Each row is a point. Examples show where two turns around zero, p and q, send a point. Write where each new point lands after one turn and then the other. Backwards means that the second turn is done in reverse. Each puzzle has new turns, and all numbers are rounded.
In the rows, zero is written as 128.

Turn p:
[ 90 110] -> [128  86]
[127 110] -> [144 120]
[167 164] -> [112 179]
Turn q:
[147  94] -> [ 91 117]
[182 126] -> [114  76]
[121 165] -> [166 127]
[ 85 135] -> [144 168]
[106 120] -> [125 151]
Where do these land?
p, then q backwards: [169 129] -> [ 88 136]
p, then q: [109 149] -> [126 156]
q, then p: [136 110] -> [123 109]
p, then q: [ 78 161] -> [108 185]
p, then q backwards: [149  91] -> [115 169]

Turn p:
[171 153  55] -> [175  67  85]
[140 100 164] -> [ 85 145 122]
[122 132 110] -> [147 126 124]
[104 150 144] -> [132 133 164]
[107 130 174] -> [100 150 164]
[124 104 120] -> [130 146 110]
Turn q:
[140 151  73] -> [ 79 119  93]
[120  95 135] -> [129 124 162]
[168 135 108] -> [116  91 104]
[ 74 145 143] -> [136 186 133]
[171 126 148] -> [155  90 119]
[ 96 116 162] -> [154 157 156]
Where do these land?
p, then q backwards: [144 129 152] -> [129 117 101]
p, then q backwards: [ 65 130 123] -> [ 84 119 173]
q, then p: [143  92  93] -> [119 179 137]
q, then p: [160 161 143] -> [144 114  84]

Turn p:
[140 208 114 135 113 171] -> [106 194 152 124  85  88]
[137 131 139 133 146 119] -> [125 132 124 148 142 127]
[137 107 120 108 115 107] -> [163 115 118 122 130 137]
[135  98  66 116 131 129] -> [157  80 137 133  89 116]
[122 175 132 122 144 108] -> [117 160  95 147 120 112]
[103 105 128 129 105 118] -> [130 107 116  95 134 137]
[122  94 158 114 157 160] -> [108 115 150 145 136 180]
[132 117 172 128 125 132] -> [123 142 135 124 161 155]
[126 118 123 167 117 107] -> [125 108 125 114 155  98]
Turn q:
[146 108 147 122 142 113] -> [151 157 128 140 123 129]
[151 148 121 124 139 151] -> [128 127 100 103 118 139]
[105 125  31 142 146 153] -> [ 85  92  84 130 200 156]
[ 94 131 152 139 148 126] -> [135 124 167 126 129 153]
[145 136 146 144 122 101] -> [147 123 128 151 100 125]
[142 119 152 127  96 144] -> [144 128 133 110 117  91]
[112 129 147  99 103 108] -> [107 144 156 137 110 104]
Where do these land?
q, then p backwards: [133 141 144 150 135 173] -> [115  98 118 119  87 123]
q, then p backwards: [131 107 121  97 122  98] -> [142 167 141 137 149 130]
p, then q: [161 127 129 158 150  94] -> [159 125 119 165 131 162]
q, then p backwards: [137 112 139 162  90 107] -> [161 122  87 140 142 109]
p, then q: [101  76  92  97 155 115] -> [153 130 111 121 186  81]
p, then q: [172 161 132 125 118 129] -> [136 114 117 138  78 142]
q, then p: [106 149 123 127 108 151] -> [131 112 110 118 129 162]
p, then q: [ 98 117 138  97 157 141] -> [123 101 133  96 161 113]
q, then p: [113 161 135 138 115 144] -> [140 115 128 106 131 161]

Turn p:
[106 156  80 116 136  90 113 112 128] -> [ 98 100 163 178 124 132 142 119 128]
[137  78 169 189 190 127 146  88 112] -> [136  92 145  42 155 146  81 103 160]
[170 144 115 115 111 186 118 161 170] -> [140 157  51 155 152 109 143 117 120]
[104 165 130 129 165 109 128 118  93] -> [110 120 173 128 136 140 153 135 169]
[122 147 114 118  81 129 107 112 117] -> [106 135 124 142  89 126 158 120 106]
[160 110 121 123 101 160 177 152 141] -> [149 134  89 112 154  95 132 154  87]
[128  73 154 152  99 127  91 170 146] -> [134 179 109 119 110 144  63 118 102]
[121 119 166 114  94  88 104 133 167] -> [163 139 126 152  88 174 107 129 105]
[ 66 145 101  91 102 134 127 116 129] -> [ 98 112 130 167  80 110 141 167 136]
[145 111 152 183 159 142 177 131 111] -> [128 119 128  58 179 136 115 141 132]
[150 159 104  77 169 116 120 115  96] -> [145 119 168 158 142  94 171 104 161]
Turn q:
[134 144 152 181 139 161  98 151 157] -> [143 153 165 119 126 135 182 101  95]
[141 103 165 118 135 138 155 137  96] -> [124 115 151 169 116 121 105 101 147]
[ 97  88 143 101 108 126 122 164 151] -> [110 135 139 126 183  99 131 112 162]
[115 112 114  88 161  92 130  90 105] -> [148  98 100 152 147 123  83 166 126]
[134 137 105  96 127 156 159  96 185] -> [151 153 129  77 141 170  88 129 148]
[163 126 121 176 111  73  82 138  86] -> [ 72 116 119 155 101  99 157 157  69]
[126 189 164 120 171 108 149 147 152] -> [156  80 112 112 139 158 134  71 100]
[139 146  89 107  83 124  73 122 101] -> [ 87 111 122 114 118 136 161 196 143]
[137 100  96 174 156 144 174 128  83] -> [156 148 129 145  61  79 100 123 124]
[ 93 133 131 119  89 158 138 106 166] -> [134 172 113 111 151 160 138 123 168]
Where do these land?
q, then p: [105 138 171 138 109 104 159 103 130] -> [ 75  94 109 123 138 122 138 107 137]
p, then q: [180 145 149 109 141  96 174 112 128] -> [127 110 171 147 100 132  69 107 119]
q, then p: [108  95  98 111  69 124  92 180  88] -> [138 106 152 168 138 170  80 196 113]
q, then p: [149 164  93  85 149 110 137  96 136] -> [132 168 111 150 116  72 105 106 130]
p, then q: [140 160 127 118 146 143 188 122 154] -> [140 120 154 108 118  78  86 109 118]
p, then q: [ 80  82  97 158 117  99 108 167  72] -> [127  94 102 173 174 147 204 118 136]
p, then q backwards: [132 117 121 181 113 163  99 141 119] -> [137 126 121 140  82  96 157 130 164]
p, then q: [118 160 136 140 141 146  95 147 160] -> [162 159 127  88 117 132 147 133 122]
q, then p: [ 93  81 113 133 116 178  99 140 130] -> [168 127 128 146 168 183 142 150 130]
p, then q: [114 110 142 122 155 174  82 161 114] -> [129 127  98  79 157 162 154 141  98]
q, then p backwards: [163 124 125 107 145  87 147 107 173] -> [134  82 124 185 124 113 138 141 151]
q, then p: [154 161 164 133 136 112 156  60 131] -> [ 72 151  86 101 118  95 145  96 139]

Turn p:
[138 116 105 127 111 153 133 128 144 109 105] -> [136 153 128 157 102 130 129 134 142 132 108]
[141 122 128 147 121 147 113 117 139 142  94] -> [122 132 125 132 113 138 133 148 116 130  85]
[153 123 143 109 120 112 121 122 109 109 163] -> [129 124 126 127 129  97 128  85 110 136 146]
[139 142 146 116 148 122 170 129 136 136 146] -> [117 117 142 110 145 145 130  98 155 147 137]
[136 127 112 121 119 105 117 131 124 142 143] -> [120 146 130 123 135 125 140 124 105 125 148]
[113 159 121 120 103  91 104 123 110 108 135] -> [126 143  95 106 115 107 107 130 109 116 164]
[118 133 110 120 134 105 125 118  91 106 129] -> [109 124 119 142 123 113 100 129 118 122 163]
[101 129 130 116 114 122 130 114 119 143 134] -> [120 118 106 126 129 136 142 128 129 107 145]
[128 122 156 108 162 125 136 151 134 134 132] -> [137 113 157 116 156 136 116 107 139 114 123]
[121 110 153 156 134 142 156 152 143 159 122] -> [124 112 154 112 148 132 159 147 158 127 101]
[136 108 115 148 134 149 119 112 159 110 119] -> [146 140 118 158 133 130 126 141 130 151  97]
[113 145 118 147 135 165 112 139 128 137 115] -> [151 113 137 127 107 147 127 164 125 129 120]
Turn q:
[142 121 115 111 130 113 118 147 134 140 126] -> [126 151 128 117 138 108 130 127 114 129 114]
[137 119 113 132 140 143 108 121 120 116 110] -> [113 118 145 118 145 146 136 118 114 123 122]
[141 130 124 112 136 114 119 119 117 117 144] -> [109 129 113 132 134 115 135 115 115 124 139]
[134 116 145 118 133 111 115 129 109 135 127] -> [128 142 130 138 123 118 151 118 118 111 132]
[137 156 130 122 127 150 135 135 121 135 116] -> [135 120 151 133 122 125 103 129 112 135 136]
[134 130 119 154 137 119 145 116 110 139 129] -> [132 114 139 148 142 121 144 123 143 147 131]
[119 122 127 122 131 107 163 147 111 103 134] -> [149 132  96 156 152 129 129 142 120 128 136]
[ 83 129 117 139 137 129 110 117 122 129 134] -> [ 99 114 129 143 121 141 135 152 145 114 109]
[132 127 114 113  91 128 131 117 119 137 119] -> [141 114 122 130 120 116 116 104 122 123 101]
[116 133 169 135 133 106 111 121 225 122 128] -> [111 191 106  87  81 163 118 134 167 149 140]
[142 138 129 171 131 162 108 129 142 130 146] -> [115 112 159  97 136 131 117 131 161 126 151]
[129 121 126 121 138 173 176 135 121 129 138] -> [162  90 126 118 131 128 123 159 108 146 146]
[119 121 134 116  98 112 126 132 112 134 114] -> [146 135 122 145 119 122 127 113 125 107 106]
Where do these land?
p, then q: [126 129 133 135 138 144 150 156 147 127 100] -> [139 157 139 106 109 150 109 129 123 129 135]
p, then q: [131 129 190 139 145  87 100 115 132 132 141] -> [ 97 137 118 146 136 131 175 125  74 131 109]
p, then q: [111 128 114 127 134 116 112 115 143 101 135] -> [100 129 144 122 153 111 125 124 133 134 130]
p, then q: [114 128 122 142 105 154 117 142 129 123 112] -> [154 146 125 122 147 126 103 115 131 124 125]
q, then p: [168 132 115 122 116 146 119 113 139 134 117] -> [111 111 107 135 132 139 129 100 107 107 124]
q, then p backwards: [106 129 115 124 134 124 129 122 137 146 135] -> [132 125 129 153 119 136 134 121 125 127 110]
q, then p: [157 120 111 144  84 147 135 120 138 127 147] -> [124 151 115 155 153 141 122  96 101 120 112]
p, then q: [118 124 141 137 136 123 109 115 130 131 145] -> [125 125 130 130 149 120 151 130 113 133 125]
q, then p: [133 135 111 129 137 153 127 150 134 124 125] -> [140 114 147 124 134 126 116 119 114 108 127]
q, then p backwards: [113 147 124 100 120 129 134 127 128 127 145] -> [123 132 126 136 122 125 112 110 108 109 112]
q, then p: [123 121 150 124 140 148 140 121 137 127 105] -> [132 116 141 127 101 124 152 114 130 129 122]
p, then q: [127 101 124  93 145  75 142 136  75 136 146] -> [ 88 115  86 157 118 143 161 152 155 107 159]
q, then p: [115 127 106 133 140 141 153 117  94 116 142] -> [121 121 156 155 156 111 139 148 131 130 123]
p, then q backwards: [151 142 138 144 118 104 125 143 129 139  98] -> [128 128 111 113 134 134  96 140 159 145 127]

Turn p:
[100 139 184 106  46 117 100 107 120 173  92 115  99  54] -> [141  95  57 118  68 200 176 124 154 109 139 151  74 109]
[ 88 127 148  61  67 143  75 126 127 156  85 118 164  96] -> [145  92  61 126  98 145 142 124 176 103  70 113  70  99]
[119 121 132 126 135 139 178 117 103 126 167 149 169 126] -> [139 121 176 145  88  97 122 132 117 141 129 104 112 155]
[117  97 142  96  92 159  87 156 142 214  72  89 112  56] -> [157 118  68 143 111 221 168 126 123  81  53 151 100 111]
[176 164 134 119 158 126 144 137  91 124 157 167 143 138] -> [ 93 127 146 172 141  96 132 114 129 145 148 116 124 186]
[143 129 140 136 121 139 142 151 116 105 155 149 106 168] -> [139 129 149 148 146 114 130 125 147 121 170 106 158 141]
[116 154 107 189 143 166 130 133 135 105 114  78 115 140] -> [165 134 131 112 161 161  77 124 112 178 135 143 156 121]
[126 122 164 133 142 105 166 116 116 152 131 126 132 187] -> [110 175 163 151  93 121 128 103 149 138 145 115 148 109]
[106 114 125 155 173 127  95 143 117 108 145 146 117 142] -> [126 153 128 140 168 114 125 167 104 143 145 101 130 111]
[125  98  97 166 183 139 107  95 120 115 106 110  92 101] -> [140 161 101  96 152 133 142 148  58 162 119 140 150 124]
[179 115 127 138 114 118 151 110 103 104 117 164 151 171] -> [116 120 127 157 105  64 126 106 134 134 147 134 175 139]
[140 118 141  99 122 152 157 116 172 113 158 170 134 149] -> [137 120 158 120 125  91 120  90 121  76 149  98 122 137]
[141 127 131 160 130  87 152 160 156  92 142 145 165 136] -> [ 99 118 158 139 120 101  74 161 128 105 153 147 143 129]
[141 137 124  89 141  91 172 157 132  50 149 104 134 148] -> [106 144 157  82 130  96  91 157 179 113 141 118 156 180]
[105 150  59 151 172 124 135 127 133 138 108 154  96 135] -> [ 87 108 149 104 170 143 136 126  80 165 115 108 158 110]
[131 117  67 161 131 112 116 124 124 122 171  97 110 146] -> [146 129 172 108 172 113 146 154 125 159 127 167 147 113]
[122 146 155  91 106 132  67 101 170 179 106  96 138  83] -> [129 132  75 116 128 164 139  96 138 100  91 163  51 102]
Turn q:
[140 181 103 136 111 141  89 106 114 173  72 136 121 140] -> [134 168 189 128 114  79 137 168 148 108 148 128 138  99]
[170 120  83 126 139 114 142  98  92 117 115 147 160 143] -> [141 124  90  86 131  95 113 146 137 100 176 115 130 119]
[ 42 124 136 130 156 102 114 178 106 108 126  94 140 136] -> [102  84 161 140 177 171 131  89 121 147 125 115  99  75]
[106  99 183 125 160 147 168  88  96 125 113 120 139 129] -> [ 70 113 101 112  85 150 116 136 130 150 121  78 118 119]
[156 126 168  98  70  97 106 120 202 129 118 141 120  70] -> [112 168 136 139 129 103 131 140 112 157  99 199  90 205]
[150 195 104 105 132 126 118  90 134 134 149 109 143 142] -> [157 154 153 101 147 113  85 169  98 117 122 118 155 125]
[ 98 167 125 136 135 130 116 152 141 105 102  85 106  79] -> [134 137 172 164 147 111  95  94 131 140  93 117  90 115]
[ 94  89 104  80 127 137 155 143 119 148 103 116 116 130] -> [ 96 108 135 111  99 153 117 100 141  86 122 159 113 102]
[144  92 163 154 164 116 142 169 151 143 169 143 124 126] -> [126 113 106 143 132 166 144  87 143 166 143 128 165 171]
[149  97 111 129  87 123 126 174 114 118 122  90 115 158] -> [149  98 115 106 135 104 162  97 145 125  96 165 138  99]
[157 121 106 189 104 158 140  50 201 167 129 154 136 126] -> [138 178 100 177  60  83 127 154  70 132 169 146 168 149]
[155  75 103  99 135 112 117  67 137 109 150 131 101 127] -> [120  78 104 113 108 101 117 144  94  86 134 135 130 182]
[110 121 168  93 124 197 106 171  96 137 102 143 163 124] -> [ 78 144 116 149 143 162 138 160 200 122  95 135 128  91]
[133 156 136 157 134 123 138 174 124  91 128 168 113 167] -> [157 157 119 125 164 144 183 101 136 122 131  90 130 126]
[118 157 126 163 142  96 144 140  92 116 221 144 121 124] -> [207  96 123 125 148 184 126 134 113 160 147  90 130 144]
Where do these land?
p, then q: [140  96 106  89 111 117 156 122 147  92 109 148 128 174] -> [ 95 127 108  95 169 116 104 130  88 149 129 155  94 129]
q, then p: [134 102  83 137 177  77 109  86 145 152 152 164 107  92] -> [169 165 164 158 154  68 151 149 163 128 175 130 129 106]
p, then q: [ 82 142 132 125 132 152  97  83 157 161 102 160 132 137] -> [137  90 150 138  78 100  79 134 135 116 118 120  90 137]
q, then p backwards: [153 132 102 103  81 119 154 164  92 134  96  99 142 171] -> [109 101 100 107  91 104 102  80 169 121 120  86 114 150]
p, then q: [107 124 148 100 111 153 138 114  94 153 190 116 131 130] -> [144 153 129 103  85 114 146 102 117 153  88 122 155 160]
q, then p backwards: [152 140 149 138 107 115  90 171 166 102 149 145 116 179] -> [171 102  80 113 148 150 103 129 102 148 142 118  75 135]
q, then p backwards: [153 177 170 164  91 113 178  87 179 146 125 107 132 159] -> [117  82 122 153 197 133 160  58  92 123 108  99 123 127]
p, then q backwards: [134 117  85 164 172  66 102 116 107 164  94 112 158 127] -> [106 122 180 119  79 155 106 117 171 142 110  83 176 141]
q, then p: [142 132 122 144 155 130 121 133  99 156 155 164 101 143] -> [165 142 158 138 125 109  95 114 145 101 126 147 130 144]
p, then q backwards: [122 122 129 104  96 152 178 160 145 127 111 115 183  84] -> [130 113 118  85 131 153 147 101 109 135 164 104  68  88]
q, then p backwards: [ 82 141  88  93 112 164 119 165 106 161 165 115  95 107] -> [115 115 127 146  76 143 144 182 167 178 141  92 150 125]
p, then q backwards: [ 86 113 169 176 116 154 131 159 139  90 117 121  93 177] -> [130 175  84 160 173 151 149 130  97 157 158 144 171 142]
q, then p: [121  99  94 188 100 147 139 113  91 107 114 109 164  93] -> [122  98 140 114 144 146 177 169  94 115 133 196 136 124]
p, then q: [136 160 112  89 171 136 109 123  97 123 128  94 128 166] -> [ 97 162 185 115 122 122 104 113 102 126 148 119 161 120]
q, then p backwards: [152 150 176 100 167  70  99 134 139  70  97 154 109  78] -> [148 196 120  61 190 144 122 136 117 102 185 132 136 117]
p, then q: [131 148 149 139 163 167 146 152 104  97 152 108 151  78] -> [143 113 156 115 142 113 181 135 149 116 111 119 192 110]
q, then p backwards: [148  79 161 124 114 142 111  95 169 140 119 145 104  80] -> [184 137 146 114 136  98 149 132  82 131 125 138 171  88]
